Each row is a point. Two turns around zero, p and q, are shown by what they do to some points. Write where each new point lands after one turn and then the other. Backwards means that the second turn is done in reverse. Each puzzle has new turns, and all numbers are rounded.
In the rows, zero is written as 128.

Turn p:
[173 150] -> [155  86]
[138  92] -> [ 94 114]
[ 73 142] -> [135 184]
Turn q:
[ 69 121] -> [187 138]
[137 151] -> [120 105]
[179 111] -> [ 76 143]
Where do these land?
q, then p backwards: [160 185] -> [182  91]
q, then p backwards: [130 113] -> [113 127]
p, then q: [ 97 145] -> [116  95]
p, then q: [125  68] -> [188 135]

Turn p:
[141 134 151] -> [106 131 113]
[148 119  66] -> [139 124 193]
[112 170 159] -> [125 167  90]
[149 124 144] -> [102 122 124]
[129  61 175] -> [110  57  92]
[ 88 159  73] -> [187 165 156]
Turn q:
[186 166  91] -> [117  57  96]
[128  97 153] -> [106 150 153]
[131 157 148] -> [149 108 148]
[ 68  92 120] -> [139 196 115]
Where do these land?
q, then p: [193 160 143] -> [138  58 107]
q, then p backwards: [ 91  77 146] -> [145 190 116]
q, then p: [ 77 131 124] -> [ 98 164 149]
q, then p: [151 143  99] -> [147 102 152]

Turn p:
[177 110  64 186] -> [110 193 200 150]
[112 144 188 116] -> [153  82 108  94]
[ 87 159 118 127] -> [146 100 118 168]
[151 172 129 124] -> [105  92 154 131]
[ 86 107 134  78] -> [129 125  60 135]
[155  75 135 138] -> [127 176 129  91]
Turn q:
[108  93 130 195] -> [ 92 196 121 118]
[132 120 108  93] -> [125  97 155 126]
[150 187 101  78] -> [184  69 135 106]
[ 83  99 164 171] -> [108 194 123 164]
[166 141 137 103] -> [131  85 107 127]
Where do these land?
q, then p: [ 88  69 135 100] -> [200 106 136 113]
q, then p: [ 92 140 130  85] -> [145 136 158  83]
q, then p: [155 131 150 119] -> [129 160 127 144]
q, then p: [125 170 121 216] -> [ 54  82 140 170]
p, then q: [180 129 105 120] -> [158 151 139 170]
